Rows are points. Any point is a mix of the corners, with weights that add up to 1. It lies inside the corners' shape when no weight is negative. Say inside or outside, and name the corners with a negative weight.
(in the rows, 128 means zero)

Corners:
(1): 87  144
(2): 151  176
(3): 132  66
Points:
113  169 -> outside (3)
84  124 -> outside (2)
137  107 -> inside
131  74 -> inside
141  154 -> inside
141  79 -> outside (1)
158  135 -> outside (1)
147  165 -> inside

Corners:
(1): 97  129  132  154  142  73
(2): 122  143  65  147  107  94
(3): 157  161  41  141  168  180
(4): 138  131  64  130  127  71
(5): 82  130  132  80  196  126
(6): 141  60  229  128  115  185
(7): 157  122  164  185  69  70
Points:
110  126  125  139  129  87 -> outside (3)
118  118  129  136  123  92 -> outside (3)
148  132  100  156  117  120 -> outside (5)
150  123  151  173  86  83 -> inside
135  110  153  147  114  131 -> outside (4)
113  122  135  141  125  90 -> outside (3)
129  100  161  133  124  140 -> inside
129  152  73  132  141  94 -> outside (1, 6)
120  125  105  126  142  134 -> outside (7)

Corners:
(1): 131  145  142  117  187  130  139  142  146  115  175  151
(2): 121  172  158  163  132  172  174  93  226  169  167  106
(3): 157  146  174  72  100  102  82  78  67  197  99  89
(4): 120  60  116  79  178  125  105  96  110  212  101  110
(5): 127  86  78  84  119  186  123  148  198  156  94  128
(6): 60  115  135  115  85  185  115  157  166  76  99  164
(7): 103  107  78  102  110  145  137  124  106  133  90  155
(8): 107  72  150  67  217  134  192  171  79  168  144  161
(9): 81  128  203  142  114  136  175  142  184  86  203  147
(10): 87  139  140  113  169  73  130  193  54  77  145  167
(11): 165  94  111  76  187  110  102  135  94  134  86  110
(12): 91  98  87  104  107  192  77  143  142  131  123  75
(13): 189  152  102  150  83  145  72  121  85  156  38  154
Points:
104  121  136  109  128  146  135  146  133  117  128  142 -> outside (4)
122  114  133  93  160  124  131  135  120  141  135  123 -> outside (6, 13)
109  112  128  103  148  144  139  133  148  141  136  130 -> outside (13)
123  111  125  112  158  136  137  143  127  134  132  138 -> outside (3, 6)
91  119  141  114  122  151  128  147  145  106  127  148 -> inside
120  141  155  122  146  124  147  145  111  114  133  158 -> outside (4, 5, 12)
114  100  128  107  150  150  135  146  133  147  121  132 -> outside (1, 3, 7)
113  115  117  108  134  146  114  142  127  131  122  126 -> inside
96  86  145  84  156  132  135  156  121  131  139  129 -> outside (1, 2, 7, 13)
